Every row gives one point. Before rounding, the points of a table are all equally far from one centre. They may lie mostly on one side of it. Write the centre, to within rounding.
In the rows, zero is written as 128.

Points, 9 rows:
[[125 136 177]
 [137 100 172]
 [121 140 168]
 [198 108 117]
 [150 140 103]
 [151  93 176]
 [152 156 193]
 [163  96 116]
 [126 119 174]]
Centre: [169 134 150]

Points, 16 rows:
[[ 52 109  92 137 121  90 159 170 125 120 130 127]
 [111  89  54 163 102 132 179 137 142  97 184 102]
 [111 159 128 218 134 123 121 102 168 115 119 125]
 [ 68  93 140 185 120 130 137 136 129 139 139 102]
 [ 65 149 101 208 135 154 146 115 135 105 157 100]
 [ 66 132  65 153  92 128 181 140 140  93 115 168]
 [ 95 100 133 158 130  93 130 125 171 110 167 164]
 [ 88  93  56 144 104 112 149 187 128  98 124 119]
 [149 135 113 179 104  64 112 120 154  91 157 115]
 [ 98 104 115 181 109 145 160 158 169  67 158 117]
 [ 97 151  95 177 123 114 201 111 171  67 148 135]
 [ 79 125 104 183 156 126 136 165 106  82 145  90]
 [ 80 102 112 179 101  94 103 112 149 107 129  90]
 [ 87 118 136 191 133 126 141 168 148 113 160  85]
 [125  83 105 146 104 122 134  91 167 142  98 145]
 [ 85 100  67 140 102 117 176 109 157  80 113  97]]
Centre: [119 130  91 166 122 118 150 130 133 118 134 128]

Points:
[[124 104  63 130 125 125 141 132  92 149 169 123 108 122  73 196 178 134
  145 194 140 166 126 126]
 [144  83 101 149  92 135 148 176 108 162 138 100  81 114 133 185 170 131
  124 134 118 168 129 116]
 [172 133 106 160 104 132 109  93  99 158 173 141  90 124 110 200 145 157
  186 130 170 183 107  98]
 [140  98 109 132 131 110 124 155 104 115 162 144 120  85  65 236 146 114
  153 136 139 135 121 106]
 [139 154  68 132 140 121  86 159 119 136 177 137 109 153  63 167 174 157
  170 153 150 148 120 125]
 [138  69  60 152  80 146 130 145 111 120 171 116 100 127 115 178 165 134
  179 160 136 181 111  86]
 [162  72  90 155 100 140 145 152  95 148 151 115  99 132  83 158 188 110
  121 153 172 167 132 110]
 [127  62  73 124 106 114 125 154 115 103 126 141 110 121  61 156 109 153
  149 171 188 158 126 150]
 [128 104  91 138  92 116 117 152  96 135 168 115 130 124  85 175 196 152
  120 137 191 174 109  93]
 [173  98  61 139 106 143 147 124 130 125 171 120 115  64  94 181 147 145
  157 129 147 159 105 106]
 [137 127  17 123  76  99 126 163  93 113 183 127 124 146 102 167 130 120
  165 143 121 150 109 131]
 [160  77  90 156  79 131 143 154  82 186 195 121 133 125 102 186 146 118
  157 112 159 171 130 135]
 [152 137  75 135 139 115 138 163  72 179 188 109  94 119 100 174 165 135
  160 130 149 167 120 110]
 [162 101  59 185 105 131 109 165  94 164 140 111 118 108  82 166 155  82
  176 136 130 150 115 113]
 [123 146  73 147  61 146 135 152 113 148 189 107 105 138  71 150 117 161
  159 134 175 156 137  84]
 [122  59  67 151 107 111 134 164 150 130 155 110  88 114  76 203 145 127
  158 131 168 156 139 130]
 [134  91 102 140  80 144 118 150  73 142 183 137 128  77  92 199 152 149
  171 129 176 177 126 148]
 [137 102  47 140  93 138 118 165  81 140 143 110 100 104  99 175 164 145
  145 161 132 167  85 128]
 [167 106 102 158 119 149 107 131 100 134 159 115  81 100 107 195 194 122
  124 122 147 128 158 152]
 [152  78  82 154  92 127 134 170  91 160 170 114 115  98  76 182 116 150
  160 122 164 192  99 141]
 [121 131  44 131  66  89 131 141 103 113 152 117  97 128  72 191 137 128
  176 142 142 159  87 137]
 [145 135  79 112  86 123 124 175 104 143 165 139 115 128  77 197 140 150
  191 190 176 162 118 127]
 [153 113  76 169  71 119 123 134 101 154 174  99  75 138 110 175 156 138
  154 156 149 142  81 151]
 [111 104  71 163 125 113 129 157 131 152 186 106 114  92 118 162 168 154
  161 129 122 205 136 148]
 [112 111 102 137 105 109 178 173 108 143 184 144 102 131 115 188 130 164
  123 123 164 167 114 120]
 [149 104  65 142  67 114 113 156 119 181 145 109 125 108  68 208 124 141
  134 141 147 170 105 150]
 [102 110  78 152 100 158 159 158 105 143 166 132 128 140  67 199 143 140
  158 143  96 153 135 110]
 [154 107  83 147 122 119 116 172 128 143 195 153 110 104 106 176 179 143
  134 146 146 180 140 165]
 [130 135  83 111  94 108  93 180 116 109 186 125  90 122 109 147 134 149
  188 185 143 205 109 144]]
Centre: [134 124 109 130 114 130 108 128 115 120 148 107 130 136 117 165 116 111
 150 136 149 164 137 130]

Points:
[[110 160 188 123 170 110  94 144 142 124 168 110 173 110 167  92  95  72
  186  73 131 130 136 133]
 [ 83 175 195 125 179 111 124  93 130 177 153 116 122 133 153 113 101  69
  129  95  99 103 158 178]
 [116 173 139 123 194 122 147 171 123 139 144  84 170 139 143  87 132 103
  153  99  73  82 132 160]
 [119 103 194  97 141 111 118 117 162 159 120  99 172 139 185 111  90  92
  171  91 102  73 145  99]
 [100 176 184 132 171 105 103  99 163 130 174 111 143 151 134 108 128 108
  128  68 109  98 132 113]
 [100 192 201  93 183 110 134 118  97 127 139 137 170 112 121 110 136 125
  139 113 104 133 139 121]
 [109 169 196  85 206 123 125 132 111 127 184  78 154 112 125 115 112 128
  159  92 118 146 129 136]
 [112 142 208 116 123 107 110 139 124 136 183  76 173 145 149  95 120  47
  144  73 123 119  87 137]
 [103 153 185 121 159  83  83 129 170 155 151 118 163 117 201 117 127  83
  115 102  83 124 126 142]
 [114 133 177 125 142 107 107 122 124 129 202  91 175  79 161 124 102  89
  177  97 123 103 105 138]
 [ 96 141 150 128 189  97 161 127 150 141 178  65 114 151 130  84 111  49
  150  77  81 128 114 145]
 [153 151 185  86 169 102 134 145 133 174 137  78 108 159 152  52 106  83
  166  84  79 136 134 150]
 [ 64 165 162 126 130 129 115 106 158 126 131 140 189 129 174 115 125  69
  161 110 141 128 145 122]
 [117 163 173 117 205  89 136 143 122 151 131 100 191 153 169  79 137 101
   95  90  97 111 137 108]
 [ 89 133 173  91 125 109 151 134 145 158 161  69 153 107 173 101  80  65
  170  99  83 102 108 150]
 [102 149 211 115 179  98 105 145 163 167 160  89 187 143 164  89  81 145
  156 104 104 144 133 131]
 [ 94 140 167  94 163 110 119  86 110 177 178 122 146 117 166 133 110 126
  173 116 146 183 171 154]
 [ 99 153 182 114 131 108  65 152 151 128 181 108 155 124 180  75 159  86
  120  93 148 105 176 135]
 [105 138 168  82 129  79 166 105 160 181 146  74 165 127 184 145 148 104
  140 112  89 138 142 130]
 [ 78 159 179  96 165  88 140 143 167 135 181  86 179 132 180 109 114  93
  146  72 100 134 145 157]
 [ 87 177 156 126 181 114 113 129 172 183 157 120 122 121 150 111 103  73
  124  96  94 134 137  97]
 [137 168 171  85 180 106 111 137 159 130 146  84 138 150 131  99  90 105
  163  84  94 110 168 119]
 [ 95 162 155 113 168 103 103  99 155 130 156 109 167 146 146 118 133  76
  158  71 135  91 171 119]
 [121 164 132 130 155 166 157 163 136 160 134  95 156 104 203 109 116  97
  145 111  91 130 109 127]
 [135 140 163  82 135 134 125 173 132 192 169  78 158  91 149  96 108  71
  155  89  86 157 146 109]
 [146 141 194 112 169 109 111 115 141 142 150  48 124  80 151  90 117  95
  126  85 104 127 110 175]
 [ 94 154 191 109 115  83 121 142 108 162 148  81 124  94 195  80 145  80
  174  88 106 133 170 134]
 [141 118 130 110 168  93  82 101 107 174 162 118 151  91 160 106  97 111
  133  82  92 138 149 120]
 [150 151 185 113 157 125 144 111 128 178 204 135 122 120 167 138 155  85
  168  90  99 122 126 167]
 [ 81 162 162 109 190 124  92 134 135 166 144  88 170 135 159  80  89 107
  111  71 105 139 129 149]]
Centre: [109  99 174 126 152 122 136 139 127 147 151 109 137 137 141  94 135  99
 136 131 120 132 144 137]

Points (30 x 24):
[[ 54 100 137 125 162 161 110 112 117 132 144 121 184 127 128  99 112 125
  139  93 123 207 136  69]
 [ 78 135 125 119 154 158 123 129 120 120 131 127 185 122 108 164 141 147
  155  43 131 184 124 101]
 [ 42 115 143 119 160 168 101  67 125  99 169 107 164 101 119 115 105 169
  153  69 123 156 155 108]
 [ 88 154 148  95 111 172  90  90 137  67 138 143 162 143 130 137  98 152
  138  75  98 173  77 105]
 [ 86 121 137 142 129 196 101 115 158  92 116 171 167 137 112 117 109 122
  147  67 156 180 131 110]
 [ 86 145 156 141 193 132  66 100 146  95 130 154 161  81 138 160  92 126
  163  83 135 161 111 101]
 [ 61  98 132 124 150 165 105 120 128  88 164 140 195  82  99 128  97 147
  177  94 131 161 135  86]
 [ 67  93 147 114 126 112 105  92 156  80 199 127 217 115 115 162 115 124
  118 123 111 159 117 106]
 [ 77 126 161 123 150 142 122  82 139  71 166 146 175  98 105 169  81 149
  174  51 140 167 141 110]
 [ 62 115 117 136 167 187  98  94 120  74 137 137 161 133 133 158 125 140
  131  69 127 170 145 114]
 [ 84 130 150 101 170 178 119  89 132 114 128 146 185 109 124 125 124 170
  147  73 146 201 118 109]
 [ 86 127 130 138 163 148  95 120 113  76 167 124 198 124 135 171 107 160
  161  94 140 160 133  88]
 [ 66 116 116 115 121 147 116  92 150  64 168 143 164 124 119 148  95 158
  158 106 144 169 113  64]
 [100 103 123 165 147 140 106  83 115 130 170 115 150  94 130 121 123 136
  141  35 138 166 141 111]
 [ 62 106 169 114 155 160 111  87 167 106 148 169 188 114 128 119  61 170
  145  64 119 172 113  96]
 [ 96 112 158 131 181 170 135  91 135 140 121 147 179 128 132 157 127 126
  140  66 142 177  99  83]
 [ 98  96 161  98 140 178 109 103 122 120 164 175 201  85 107 145  91 137
  127  92 125 184  99  98]
 [ 73  98 142  97 139 152 109 118 145  34 157 135 177 111 122 141 104 130
  185  66 129 136 113 121]
 [ 64 136 100 133 163 141  99  65 167 116 165 175 179 110 123 145  95 144
  140  75 158 135 130 111]
 [ 66 132 126 139 134 173 132 117 147  94 161 146 150 149  96 148  75 138
  165  87 158 158 112  85]
 [ 98 115 102 146 150 148 116  76 138 105 176 141 135 125 133 128 101 166
  181  85 129 120 115  80]
 [ 50 113 119 103 138 191  72 100 162 103 156 147 192 103 106 112 117 132
  147  74 106 143 132  99]
 [ 59 108 155 119 132 160  99  94 100  82 136 158 185 123 142 116  84 161
  157  54 120 183 126 120]
 [ 82 115 142 136 170 173  82 135 149  99 131 161 167 108 132 114 116 151
  161  43 131 160 112 106]
 [ 69 123 146 131 162 159 107 104 131  99 156 154 183 140  95 153 101 166
  179  81 135 171 112  91]
 [ 66 102 146 126 121 166 139 107 130  68 158 144 191 107 136 147 133 128
  164  90 158 147 118  89]
 [ 74 138 119 117 162 179 118  75 137 116 140 140 173 116  79 136  84 128
  151  55 130 134  98  86]
 [ 76 128 139 134 108 141  94 108 109 113 158 164 196 124 127 132 122 157
  149  45 146 155 102  98]
 [ 67 118 121 139 178 141 106 112 156 106 179 144 172 134 152 141  68 154
  138  47 125 150 143  81]
 [ 83 103 138 112 160 180 110  83 163 115 189 157 172 128  90 165 129 127
  157  99 158 138 145 112]]
Centre: [102 121 150  99 135 121 115 111 140 117 133 132 152 123 125 128  98 123
 127 101 117 137 143 120]

Points (27 x 24):
[[139 103 102  90 165 109  98  95 103 115 115 168 181 147 120 196  92 168
  137 122  65 168 128 121]
 [149 109 102 107 142 129 116 138 127 143  75 159 151 141  95 196  98 138
  147  81  68 178 129 137]
 [122  89  99  57 167  93 123 123 117 107  86 170 136 123  83 169  81 150
   99 109  64 196 117 127]
 [134  88 136 112 160  92 100 103 124 115 100 157 132 134  65 167  71 107
  112 136  60 202 129 128]
 [132 138 106  66 151  99 130 130 131 120 133 164 123 141  85 201  95 148
  154  99  56 199 134 120]
 [153 138 105  66 150 125  94  68 137 118 113 144 142 109  61 157  99 124
  122 126  59 189 135 135]
 [129  84 112  69 144 112 113 129 160 132 100  91 145 112 113 177  91 118
  141 132  88 164 104 151]
 [128 102 101  59 138  87 104 100 147 145  98 150 129 128  61 165  91 120
  141 130  95 184 103  96]
 [120  58 109 102 150 146 142  87 134 131 121 106 164 129  58 144 133 160
  151 110  93 194 124 112]
 [119  75  89  61 181 106 139 132 150 133  86 123 173 125  77 166  69 150
  112 124  94 166 124 117]
 [141 112 113  94 124  93 106  80 120 117 103 137 173 146  79 175  77 138
  144  96  98 202 138 116]
 [193 135  75  95 130  97 132 118 133 120 109 149 134  88  55 162 112 121
  127 139  80 185 118 146]
 [173 106 118  69 164  95 115  99 106 114 100 156 105 123  83 151  77 156
  134 148  63 157  94 124]
 [152 100  75  77 160 106 122 115 113  88  95 157 127 123  81 190 121 190
   90 123  57 185 138 106]
 [172 102 113 107 187  95 106 102 114 117  92 160 127 155  69 169  94 140
  108 138  89 205 124 105]
 [142 103 140 110 164 116 111  79 148 110  95 151 116 146  81 136 103 135
  137 139  66 207 109  93]
 [148  90  88  99 172 131 117 102 158 156  90 154 122 139  91 191  98 124
   97 122  95 184 100 124]
 [124 104 116 112 118  97 113 108 142 136  51 127 133 134  61 152  81 130
  119 107  47 166 115 105]
 [155 141  84 108 167 121  88 119  96 133 114 146 150 140  81 195 105 134
  158 159  90 178 134 101]
 [149 137 109  93 125 112 125 146 152 153 109 163 133 150  61 202  92 128
  142 145  45 168 125 130]
 [154 105 130  98 147 130 124 114 162 122  73 116 106 122  67 152  91 157
  101 155  63 164  91  99]
 [170 117 155 109 166 114 105  97 118 127 128 154 149 135 104 132 133 148
  141 150  44 158  89 114]
 [158  85 110  78 143  76  92  92 109 137 137 149 154 128  98 147  65 141
  141 109  55 162 157 124]
 [123  76  98  70 167 105 136 115 117 131  71 142 150 158  98 173 101 116
  140 108  77 158 113 167]
 [105 110  97 100 180 158 105 102 102 146  93 146 155 122  92 164 107 108
  123 140  67 192 119 109]
 [165  96 125 104 130 104  88 121 136 123  92 167 140 165  57 198  98 125
  113 133  75 164 114 136]
 [153 121 135 104 148  90  84 114 137 125  96 135 142 115  41 172  86 150
  113 140 114 199 136 116]]
Centre: [122 117 103 113 140 109 135 122 127 121 127 137 132 137  92 142 117 146
 112 131  90 148 141 127]

Points, 31 rows:
[[159 131 125 106 135  72 184  85 165 134 141 118 112  85 110  87 177  60
  151 138  75 143 127 138]
 [135  97 132  91 142 109 163  66 134 105 142 130 124  91 146 100 161  62
  116 196  95 138 131 120]
 [118 116  56 121 139 119 146 102 168  88 135  55 140 100  97  62 186  65
  126 141  70 164 135 133]
 [120 137 108 150 141  93 160  83 124 120 133  69 162  70  66  50 166  55
  164 158 105 131 145 129]
 [123 143  91 124 148  95 150  85 149 109 127 101 130  77 106  84 170  78
  150 163  64 205 147 118]
 [152 129  92 126  96 108 109  78 161 108 122 109 130 105 120  73 145  63
  156 137  99 174 142 124]
 [109 115 135 133 109 110 143  76 154 104 143  71 115 104 112  77 174  44
  145 169  89 189 167 138]
 [139 122  99 110 114 121 194  80 116 114 111  76 119  90  91  81 176  53
  156 155 101 155 139 153]
 [141 114  90 136  98  81 125 127 110 128 131 114 115  85 126 110 171  63
  162 146 110 181 154 124]
 [106 103 103 131 111 100 174  74 169  90 103 118 121  88 130  83 176  76
  137 148 103 172 142 119]
 [136 102  75 130 132 105 101 108 146 113 157 125 106  84 103  89 139  49
  137 132  93 173 102 147]
 [157 162 101 134 115 106 181  77 133 152 134  83  98  86 110  84 159  73
  138 123  97 169 143 114]
 [ 90 159 117 120  95 121 158 103 134 162 151  77 101  96 100 101 193  48
  147 178  97 154 134 127]
 [140 122 116 118  81  91 133  72 137 106 155  92 128 118 129  80 187  68
  123 142  99 142 130  87]
 [139 108 101 136 122  88 145  57 152 137 131  75 159  58 118  82 162 108
  154 163  87 196 100 140]
 [115 119 123 100 115  91 114  90 116  88 112 128 147  96 120  56 184  69
  125 169 112 164 143 116]
 [149 109  80 123 116 110 141 109 159 125 122  98 157  79 117  88 164  89
  133 122  62 179 173 131]
 [149 132 118 144  83 109 111  83 154 103 114  95 133  69 121  74 152  81
  131 154  86 194 140 136]
 [145 152 102 141 115  89 183 105 135 114 110 155 140 123 132  97 172  72
  142 166  84 134 140 117]
 [154 108 121 145 114 100 139  72 162 121 122  84 131  72 135  56 189  89
  168 152  84 174 149 140]
 [128 120 124 108 115 103 172  82 126 146 104 123 145  95 108  98 147  45
  178 137  95 152 143 133]
 [142 122 103 116 126 107 159  90 148 117 117 119 122  97  83 100 146  58
  134 146  80 155 149 104]
 [163 116  98 108 108  93 158  92 134 138 133 125 124  86 119  66 152  70
  134 164  90 183 146 125]
 [153 119 101 135 118 109 138  93 157  88 119  89 103 101  96  97 179  59
  136 176  85 170 126 118]
 [131 170 100 104 109  74 122  58 139 110 139  92 146 122 134  77 167  52
  125 163 117 157 161 173]
 [150 153 123 121 125 121 121  61 189 111 143 110 143  71 113  76 137  75
  133 136 123 185 145 127]
 [117 139 110 101 123 107 151  87 130 120 149 107 135  73  91  91 176  58
  150 168  70 164 155 102]
 [121 160  96 119  93 110 134  74 122 120 115 107 141 123 122 104 186  74
  139 169 109 176 166 124]
 [148 140  89 152 123 105 130  90 160 107 120  53 114  85 108  79 170  59
  148 111  75 166 133 117]
 [157 103  90 136 134  92 127  84 155 108 136  96 143  72  88 121 160  68
  146 153  90 185 107 135]
 [134 120  99 125 101  99 120  82 151 106 104 109 119 112 113  91 178  60
  134 131  71 136 136 117]]
Centre: [111 140 125 132 142 114 149 126 136 118 151  81 149 101 143  91 150  96
 131 144 113 141 114 155]

Points:
[[147 118 130 102 131  96 133 106 155 115 117 158 165 148 151  64 138 115
  185  91 160 127 174  70]
 [185 125 106  83 144  74 144  83 119 118 149 145 153 100 147  72 159  80
  158 115 119  93 134  59]
 [148 115 121 104 152 106 141  93 130  99 120 125 116 147 165  68 183  93
  163 113 166  88 147  59]
 [146 128  91 115 143  82 163 130 145  72 163 164 122 119 160 110 178  88
  157 110 135  95 151  59]
 [164 133  77  97 143 110 125  84 138 119 148 160 158 109 117  69 190  82
  167  88 161 122 152  89]
 [173 136 107  93 133  73 133 110 164 107 161 160 124 126 134  78 162 103
  170  96 153  99 164  48]
 [158 128 103  85 153  93 150 118 141 125 141 163 114 143 145  81 175 100
  189  81 126 125 148  59]
 [149 139 130  95 134  97 132 102 141  97 143 164 156 132 137  59 181 134
  199 111 132 112 171  63]
 [149 157 122  84 136  99 122 105 139 119 139 123 114 123 167  59 155 139
  156  97 102 148 174  70]
 [161 118 114  88 141  88 137 108 157 134 149 182 134 115 162  71 186 116
  168  94 164 120 149  71]
 [166 135 103 111 118  86 126 101 140 108 162 154 135 117 171  58 186  77
  174 110 167 133 152  94]
 [139 129 122 111 159  94 145  96 146  96 117 169 118 128 136 108 191  93
  190 113 123 110 164  59]
 [152 109 119 104 158  97 162 123 124 116 159 129 142 102 153  70 182  84
  168 100 185  97 144  55]
 [170 127 122 126 143  77 165 111 137  80 160 161 135 145 162  58 177  91
  161 101 142 123 161  64]
 [149 122 101 112 142 102 159  96 161  93 121 142 120 122 164  62 179  92
  178  75 138  94 155  86]
 [162 101 125  87 119  76 145 113 137 109 140 164 125 143 162  76 189 109
  178 127 158 108 126  80]
 [145 112  79 116 146  95 145 118 152 116 129 130 132 125 162  62 151  88
  167  91 176  97 164  70]
 [163 132  99  70 129  70 142 104 150  98 139 143 134  91 135 106 172 129
  154  93 138  91 129  49]
 [164 111  95 131 150  79 166 127 148 111 153 130 134 112 133  67 172  99
  179 114 157 134 148  56]
 [147 139 113 113 151  68 176 108 146 134 115 137 132 147 170  95 168  74
  170 105 140 113 167  80]
 [154 123 108  84 153  88 145 103 117 110 120 128 145 141 135  51 165 110
  175 130 145 109 157  51]
 [151 146 113 105 129  95 141 109 138 117 137 128 173 100 173  56 202  96
  157 110 131 106 153  72]
 [168 147  97  96 142  80 154 148 123 113 129 129 132 141 155  73 164 104
  161 118 163 123 129  61]
 [154 115 121  87 156  84 137 137 125  98 111 160 129 131 153  54 165 108
  182 101 163 105 162  72]
 [136 140 121 108 133  69 162  72 153  82 157 150 149 136 148  85 157 110
  185  87 151  78 162  80]
 [141 142  84 113 143  88 173 125 149  95 128 146 127 117 144  54 179 113
  167  80 146  97 153  71]
 [186 136 118  96 159 111 132 146 107 122 142 153 147 152 184  93 168 110
  156 106 137  70 136  85]
 [169 130  92 117 129  86 153 111 150 100 147 139 124 107 173  55 181 107
  189 101 130 122 160  73]]
Centre: [150 122 125 124 123 101 140 109 103 119 145 138 131 114 132 107 155 120
 143  98 136 110 163 104]

Points:
[[130  98  98 172 202 154 143 100 117 114  94  97 141 107 100 118 137  96
   82 152 139 154  57 107]
 [117 102  75 177 149 188 174 114 117  54 101  98 114 158 101 123 112 117
  142 149 125 134  52 163]
 [167 132  86 182 124 178 170  95 170 122  83  63 113 130 123 131 110  73
   97 168 134 113 105 136]
 [131  92  99 132 128 147 169  86 137  99 128  47 102 156 122 113 146  68
   97 145 117 126  73 143]
 [113  74  77 136 138 185 157  94 109 107 112  94 178 136  86 145 102  68
   87 148 109 126  89 130]
 [129 139 109 173 118 128 146 100  82  75 106  69 180 162 108  98 105  55
   98 145 129  99  89 133]
 [162 122  69 179 148 167 189 103  80  95 162  84 148  97  76 126 125  95
  107 158 107 123  97 122]
 [131 102  96 166 169 128 145  66 109  82 114  82 139 139  94 100  94  88
   81 126 103 117  61 116]
 [150 114  99 141 181 107 177 100 113 106 119  62 126 138 124 121 143  99
  124 136  90 133  67 158]
 [154 131 109 127 121 169 176  80 135  81 115 107 134 129 127 119  72  94
   84 139 104 124  96 197]
 [ 93 123 127 117 127 126 135 119 112  88  88  87 138 163  95 101 123  44
   80 111 155 137  91 128]
 [105 127  75 159 110 109 179 108 114 105 114  80 149 169 161 102  98 119
   60 121 121 129 129 160]
 [160 108  85 138 140 156 132 109 112 125 116  99 161 157 112 109 142 117
   62 159 139  89  69 133]
 [ 97 112 105 173 135 129 166 116  91 120 132  50  93 136 132 126  97  59
   53 152 123 152  90 133]
 [115  92  90 135  89 112 166 120 122 115 101  79 158 125 124 167  92  42
   80 163 125 113  57 133]
 [125 134  76 158 167 137 162 123  77 102 149  64 119 129  97 112 113  80
   87 121  81 122 104 166]
 [165 111  76 147 151 170 165  98 113  88 132  80 176 133 109 138 124  97
   78 105 133 100 121 125]
 [164 116 114 144 123 132 166 118 118  71 105  74 155 138 105 108 115  38
   72 124 137 154  62 156]
 [113  85 102 141 140 134 115  87 137  94  93 108 146 124 156 154 107 103
   81 144 175 114 111 132]
 [140 113 121 152 141 155 153 110 148 108 128  69 157 155  78 125 131  97
   54 101 145 171  73 131]
 [107 102  78 154 120 177 190 105  96  80 107  73 169 164  98 137 132  82
   65 134 118 110  82 140]
 [140 112 100 149 149 164 101  76 118 112  96  67 114 141 148 159 102 107
   90 124 116 150 107 148]
 [135 153  64 177 165 141 142 117 101 100 111  38 161 115  93 170 107  89
   87 133 100 123  63 131]
 [131  98 115 134 124 172 135 114 128 114 103  76 105 125 101 119  49  86
   86 124 140 129  83 193]
 [104 108  72 153 145 119 155 111 108  72  96 106 180 124 101 125 126  66
   46 150 110 132  97 134]
 [113 115 104 132 133 196 168  87 145 126 110 101 148 148 113 120  95  99
   67 111 119  85 111 113]
 [106  92  72 128 128 174 184  87 128  96 122  68 103 150 127 123 120  69
  100 125 176 105  79 119]
 [137 103  55 158 126 150 172 115 122  95 122 146 158 127 114 164 129  98
   61 130 118 111 111 175]
 [139 145  78 157 115 143 136  84 150 149  67  94 161 128  99 142 135  60
   70 153 145 136 114 152]
 [141  97  61 149 155 150 144  86  87  92 118  59 147 113  79 123  80  82
   77 116 140 119  70 107]
 [126 113 105 143 134 153 135 135 130  85 129  42 150 118 107 135 146 105
   49 149 110 119 109 148]]
Centre: [118 138  92 155 112 142 160 122 116 112 109 101 132 112 115 125 110 108
 113 131 135 140  83 129]

Points:
[[127 119 108 114 109 100 146 136 169 126 181 134 112 170 116 103 144  47
   74 137 103 112  81 158]
 [144 118 114  89 168 113 147 112 155  76 143 147 129 148 107 161 182  56
   80 170 103 105 110 156]
 [139 114 136 102 149  91  98 114 166 125 162 140  74 153 135 149 116  69
   99 173 109 129  97 169]
 [150 100  96 110 154 115 128 121 160 135 158 136  89 156 112 143 141  87
   77 194 125 103  85 202]
 [136 108 155 104 145 126 128 136 161 108 135 144  80 155 151 131 108  66
   69 176  91 111  95 202]
 [118  96 110 122 132  91 116 155 165 111 132 149 117 152 124 133 102  28
  109 151  94 128  76 154]
 [172 121 101  85 156  87 142 113 137  99 123 132  86 145 118 106 107  92
   91 168 125 174  91 182]
 [123  85 116  79 182  83 139 130 151 104 158 140 130 186 122 135 121  45
   78 146  89 103  92 170]
 [147 122 122  62 161 102 160 125 159  93 146 136 120 131 123 108 145  63
  132 186  90 101 118 154]
 [121  91  84 108 156  88 135 136 171 105 114 179  90 158 139 113 110  50
  100 189 153 105  91 162]
 [ 90 107 119  81 128 106 144 139 162 130 153 137 102 161 136 140 121  47
   83 175 108 114  61 178]
 [148 113  98  90 158 119 127 152 183 134 157 128  98 174 128 156 136  67
   84 186 142 112 100 173]
 [116 103 114  83 127  83 137 117 137  80 155 127  84 189 137 158 112  69
  117 174 119 103 116 158]
 [132 142  91 109 138 109 114 140 154  99 137 109  84 156 147 127 137  61
   97 187 145  83  92 178]
 [114 101 109  70 166 119 118 119 160 111 121 147 101 175 151 135 141  70
  124 193 132  96  87 194]
 [142 134 104 103 133 121 129 130 167 101 155 154  75 170 138 113 140  73
  111 145  96  89  84 203]
 [144 123 120  83 135  98 112 146 157 109 119 164  88 141 135 149 147  78
   77 162  72 119  92 174]
 [118 121 111 103 180  79 113 159 141 128 156 141 124 137 156 157 170  64
  107 156 125 110  99 167]
 [113 117 122 117 169 115 158 160 174 100 137 126 102 167 140 116  88  52
  106 158  87  89 119 183]
 [125 154 128  96 166 114 153 166 161 146 156 155  93 160 163 107 120  79
  108 160  89 105 104 179]
 [120  99 131  55 152  88 128 129 153 115 115 159 100 165 133 129 142  41
   91 148  86 114 121 184]
 [170 103 120  88 150 103 140 142 151  74 125 140 104 183 117 139 149  78
   73 161 148  93  72 201]
 [135 129 119 104 157  79 159 100 171 117 140 155  99 177 111 120 125  74
   59 165 104  81  70 181]
 [131 109 110 152 146 102 142 161 159 108 146 180 107 158 176  92 137  63
   98 143 129 101  58 156]
 [119  92 106  70 136  81 171 124 157  94 136 156 130 167 163 117 151  51
   77 152 105  80  99 161]
 [169 104 116  97 150  90 144 135 162 105 152 141  97 140 124 136 124  60
   84 177 117  83 104 205]
 [135 125 136  82 146 105 144 171 151 119 143  94 101 154 129 131 136  56
   96 166 124  92 112 203]
 [141 105  88  99 171  79 115 119 173  96 152 137 102 165 125  88 102  60
  103 152 121 129 121 162]]
Centre: [131 111 122 110 153 123 153 127 128 118 121 142 111 155 129 122 130  85
  97 139 131 113 100 146]
